Every row gives one point. The ring and each string are closed loops that go straight from each point to the next, and from the last back to the first. Before rounding, they use only three directions, however many columns there are. How many times does the string pass through the ring? Passing back the other way cancels.
In the rows, 128 means zero.

Ring, 6 rows:
[[188 194 107 135]
 [147 216 137 132]
 [ 85 183 155 133]
 [ 72 129 144 137]
 [112  89 108 142]
 [186 133  82 140]]
String (9 x 4):
[[153 152 137 141]
 [194 165 155 144]
 [216 195 110 138]
 [214 196  73 134]
 [238 179  74 138]
 [227 148 116 145]
 [176 139 148 145]
 [151 158 104 136]
 [159 165 100 136]]
Times through: 0
String (21 x 4):
[[138 166 136 138]
 [137 180 183 140]
 [ 92 222 184 131]
 [ 66 207 143 127]
 [ 58 187 117 126]
 [ 93 158 118 133]
 [ 60 142 114 132]
 [ 42 105 120 135]
 [ 83  77 156 146]
 [ 95  57 138 147]
 [105  62  80 142]
 [124  98  50 136]
 [135 140  91 136]
 [156 127 119 142]
 [191 114 130 148]
 [164 146 111 140]
 [167 168  80 134]
 [203 205  58 130]
 [209 223  96 132]
 [191 193 173 142]
 [154 179 151 139]]
Times through: 0

Ring (10 x 9):
[[192 149 121 135  98 110 125 158 152]
 [178 178 120 128  98 109 123 152 149]
 [147 194 116 127 102 105 125 146 144]
 [ 98 181 109 137 115  97 133 142 139]
 [ 68 149 105 150 126  90 142 143 138]
 [ 55  95 101 167 136  86 152 149 140]
 [ 73  59  99 176 137  87 155 156 145]
 [114  47 102 176 130  94 152 163 151]
 [146  57 107 169 122  99 146 165 154]
 [184 100 116 152 107 107 134 164 155]]
String, 17 rows:
[[112 130 117 147 118  93 138 151 143]
 [103 144 119 143 118  92 137 148 141]
 [ 87 159 142 132 117  80 134 144 135]
 [ 71 178 124 134 120  85 135 139 134]
 [ 60 184  92 145 124  96 139 136 136]
 [ 63 176  62 158 127 108 144 138 140]
 [ 73 152  73 160 127 104 145 142 142]
 [ 45 145  75 163 134  97 149 140 138]
 [ 17 119 113 158 140  74 152 141 132]
 [ 39 101 134 154 136  69 149 146 133]
 [ 95 106 133 149 123  82 142 152 141]
 [ 91 120  97 159 125  96 145 149 144]
 [ 75 130  75 165 129 102 148 146 143]
 [ 46 138  76 164 134  96 150 141 139]
 [ 24 149 102 153 135  82 148 137 132]
 [ 45 151 132 140 128  75 141 140 131]
 [ 80 147 131 140 121  82 138 145 136]]
Times through: 1
String:
[[155  18 110 179 125  97 150 172 158]
 [167  26 134 167 119  91 145 172 156]
 [187  34 114 170 115 104 143 174 161]
 [163  92  81 168 115 116 142 162 157]
 [142 112  94 159 116 108 140 157 151]
 [150  95 133 149 113  93 137 160 149]
 [179  70 152 147 109  89 134 168 152]
 [208  49 135 157 107 101 136 174 160]
 [180  79  74 173 114 121 143 166 161]
 [137 112  80 164 118 112 142 156 152]
 [136  96 110 158 118  99 141 158 150]
 [140  59 140 157 120  85 142 164 149]
 [141   7 129 175 127  86 151 172 154]
 [129  33  86 185 130 102 154 166 156]
 [123  71  77 178 127 107 150 160 154]
 [124  86  93 168 123 102 146 158 151]
 [128  64 135 158 122  85 144 162 148]
 [140  14 143 168 125  81 149 171 152]]
Times through: 3

Ring:
[[202 118 133 114 141 144  90 107 121 114 105  89 133 118]
 [158 160 124 107 135 141  99 115 132 133 119  93 142 129]
 [ 94 157 104 116 147 126 116 118 152 137 124 109 142 129]
 [ 51 108  99 136 167 109 131 121 169 122 116 129 130 116]
 [ 70  55 118 150 176 105 132 122 165  99 103 137 115 100]
 [131  31 131 150 174 115 117 114 147  85  91 125 110  94]
 [179  44 132 139 165 127 102 106 132  87  89 108 115  99]]
String, 7 rows:
[[213 171 172  98 114 158  87 126 112 133 121  87 138 127]
 [228 139 140 104 131 153  81 107 111 120 108  79 137 123]
 [249  99 153 114 137 152  80 106 107 102  97  83 126 112]
 [191  95 172 124 139 140 100 125 123 105 105 107 119 107]
 [164  93 134 126 152 132 103 113 134 107 103 105 125 111]
 [143  96 110 128 159 127 106 107 141 110 103 105 129 114]
 [162 122 143 118 141 137 103 120 132 118 112 104 130 117]]
Times through: 0

Ring (8 x 14):
[[197 186 159 132 175 174 146 139 118 136 192 128 150 113]
 [176 184 126 120 167 169 118 135  95 170 205 133 139 107]
 [120 148  86 115 138 126 103 132  90 178 195 141 128 105]
 [ 68  97  80 122 112  85 116 137 112 146 166 135 122 111]
 [ 48  67  99 132 104  67 140 144 140 107 141 124 124 118]
 [ 58  60 126 145 105  62 170 148 164  68 123 121 134 124]
 [107  95 150 152 123  81 187 144 167  57 127 132 151 125]
 [158 141 164 148 148 121 180 141 151  79 151 135 158 121]]
String, 31 rows:
[[183 183 133 132 158 141 145 130 110 136 185 155 157 111]
 [152 156 127 131 147 129 142 135 117 132 177 143 147 112]
 [160 154 150 131 161 157 143 144 125 130 181 117 139 115]
 [217 202 175 123 198 225 129 147 109 163 214  99 137 112]
 [214 205 163 119 196 223 119 144 100 176 220 104 135 109]
 [171 167 150 124 172 180 129 145 114 152 197 109 134 113]
 [130 137 123 130 140 122 139 138 122 129 172 134 140 114]
 [146 163 103 123 144 127 122 130  98 158 189 152 142 107]
 [169 193  91 114 154 146 103 124  75 191 211 161 143 102]
 [189 213  95 109 167 170  94 124  65 209 226 158 142  99]
 [149 166 103 123 144 127 123 129  97 159 190 155 144 107]
 [134 140 124 130 142 125 139 138 120 130 173 134 140 113]
 [158 152 151 129 163 162 140 145 124 134 183 111 136 115]
 [220 199 184 125 201 228 135 149 115 155 212  93 137 114]
 [249 230 178 125 206 229 135 140 103 163 220 118 151 110]
 [200 197 140 130 168 159 142 130 106 144 194 151 157 110]
 [163 164 131 133 150 129 147 133 118 127 177 150 153 112]
 [151 144 148 136 152 138 154 142 133 114 169 125 144 117]
 [188 159 194 143 177 177 173 151 150  95 170 102 148 122]
 [197 166 193 148 173 162 184 146 153  82 163 120 160 122]
 [177 160 160 148 150 118 182 135 144  82 155 153 168 119]
 [151 145 139 144 137 101 172 133 138  91 153 157 162 117]
 [125 128 126 135 134 107 151 138 131 112 161 139 144 116]
 [152 130 177 145 156 141 176 150 157  81 154 109 146 123]
 [174 137 203 154 164 149 197 152 172  57 146 107 157 127]
 [175 148 179 153 153 123 194 141 160  64 146 138 166 123]
 [163 156 138 147 137  94 178 128 137  86 152 171 171 117]
 [138 141 125 138 135 103 156 133 128 110 161 152 153 115]
 [147 142 145 138 147 127 157 140 135 108 165 132 148 117]
 [149 142 150 137 152 137 155 143 135 111 168 123 144 117]
 [165 168 126 134 147 121 149 130 116 126 175 159 157 112]]
Times through: 3

Ring:
[[141 149  79 114 155 129 106 138 106 170 147 148 135  98]
 [147 137 115 118 150 119 110 132 117 142 142 137 142 113]
 [154 127 144 122 146 112 118 133 125 130 127 127 161 125]
 [160 120 165 125 140 109 128 139 130 130 105 119 186 134]
 [146 119 168 125 132 116 134 135 135 128 101 117 174 137]
 [115 126 148 120 124 133 134 124 136 127 119 124 130 131]
 [115 139 108 116 135 138 123 127 123 150 135 137 118 114]
 [130 149  79 113 149 136 111 136 109 171 143 147 127 100]]
String (23 x 14):
[[170 135 120 120 158 109 109 143 112 152 129 135 175 113]
 [155 128 140 121 150 110 111 128 123 122 141 131 147 122]
 [130 128 141 120 137 122 120 121 130 118 140 129 125 126]
 [146 135 121 119 147 120 116 135 119 146 131 134 151 116]
 [171 146  86 117 165 115 103 151 101 180 132 144 177  98]
 [161 155  61 113 169 122  96 148  95 186 149 153 153  88]
 [165 166  29 110 177 127  91 158  82 217 149 162 161  74]
 [125 153  68 111 151 138 107 133 107 171 154 151 113  95]
 [119 133 126 118 134 131 122 122 128 131 139 133 117 121]
 [135 139 108 117 143 129 119 136 117 158 129 137 144 112]
 [119 144  95 115 138 140 122 134 117 166 129 140 128 108]
 [ 91 133 127 116 120 146 132 115 135 128 136 132  92 125]
 [ 98 128 143 118 121 139 132 112 139 113 138 128  95 131]
 [131 135 122 118 138 129 123 133 123 147 125 133 141 118]
 [134 144  94 116 143 135 121 143 113 177 120 140 152 106]
 [106 145  92 113 134 146 122 127 119 159 139 142 106 108]
 [125 157  56 110 151 143 110 142 102 193 141 153 127  91]
 [156 163  36 110 168 133 100 158  87 218 136 158 162  79]
 [151 148  81 115 157 126 108 146 104 180 134 146 156  98]
 [168 162  38 111 176 124  91 156  85 209 149 160 162  78]
 [131 140 105 116 148 126 108 123 118 136 157 141 112 110]
 [122 129 137 119 135 126 120 118 131 117 145 131 113 125]
 [158 136 116 119 153 116 112 141 114 154 129 135 165 113]]
Times through: 4
String, 25 rows:
[[105 144  95 113 135 143 119 122 121 148 149 143  96 109]
 [128 155  61 111 150 142 112 144 103 193 135 151 135  93]
 [136 142 101 116 144 131 119 139 114 166 126 139 147 109]
 [122 132 131 119 133 130 125 125 129 133 131 131 126 123]
 [117 128 141 120 129 130 127 120 134 122 132 128 119 128]
 [136 131 134 120 137 126 127 134 126 144 117 129 152 123]
 [154 125 151 124 136 118 134 147 126 154  90 121 195 129]
 [152 116 180 127 130 113 139 141 137 130  87 113 194 141]
 [125 118 171 124 125 122 133 120 141 106 120 118 136 140]
 [135 126 148 122 135 122 126 128 131 127 123 125 146 129]
 [192 124 153 126 154 100 123 160 117 160  86 121 235 125]
 [191 119 170 128 150  96 126 155 123 145  87 116 232 133]
 [203 123 157 127 158  94 122 164 116 162  82 120 249 126]
 [164 126 147 123 145 111 123 144 123 145 107 124 188 126]
 [138 125 151 122 135 120 126 129 131 126 121 125 150 130]
 [131 112 189 126 123 117 137 121 146  98 112 113 148 147]
 [165 114 185 128 133 108 139 146 135 133  79 110 212 142]
 [151 125 151 123 137 118 131 143 127 146  99 122 184 129]
 [147 130 135 121 139 122 128 142 123 154 106 127 174 123]
 [123 130 136 120 128 133 135 135 130 148 107 126 150 126]
 [ 90 131 133 117 117 147 136 115 138 127 131 130  95 128]
 [110 128 141 119 127 133 127 116 135 117 139 129 107 128]
 [131 134 124 118 138 128 122 130 124 141 130 133 136 119]
 [138 139 110 117 144 128 118 137 117 157 128 137 146 112]
 [107 133 127 117 130 136 124 116 131 124 144 133 100 122]]
Times through: 0
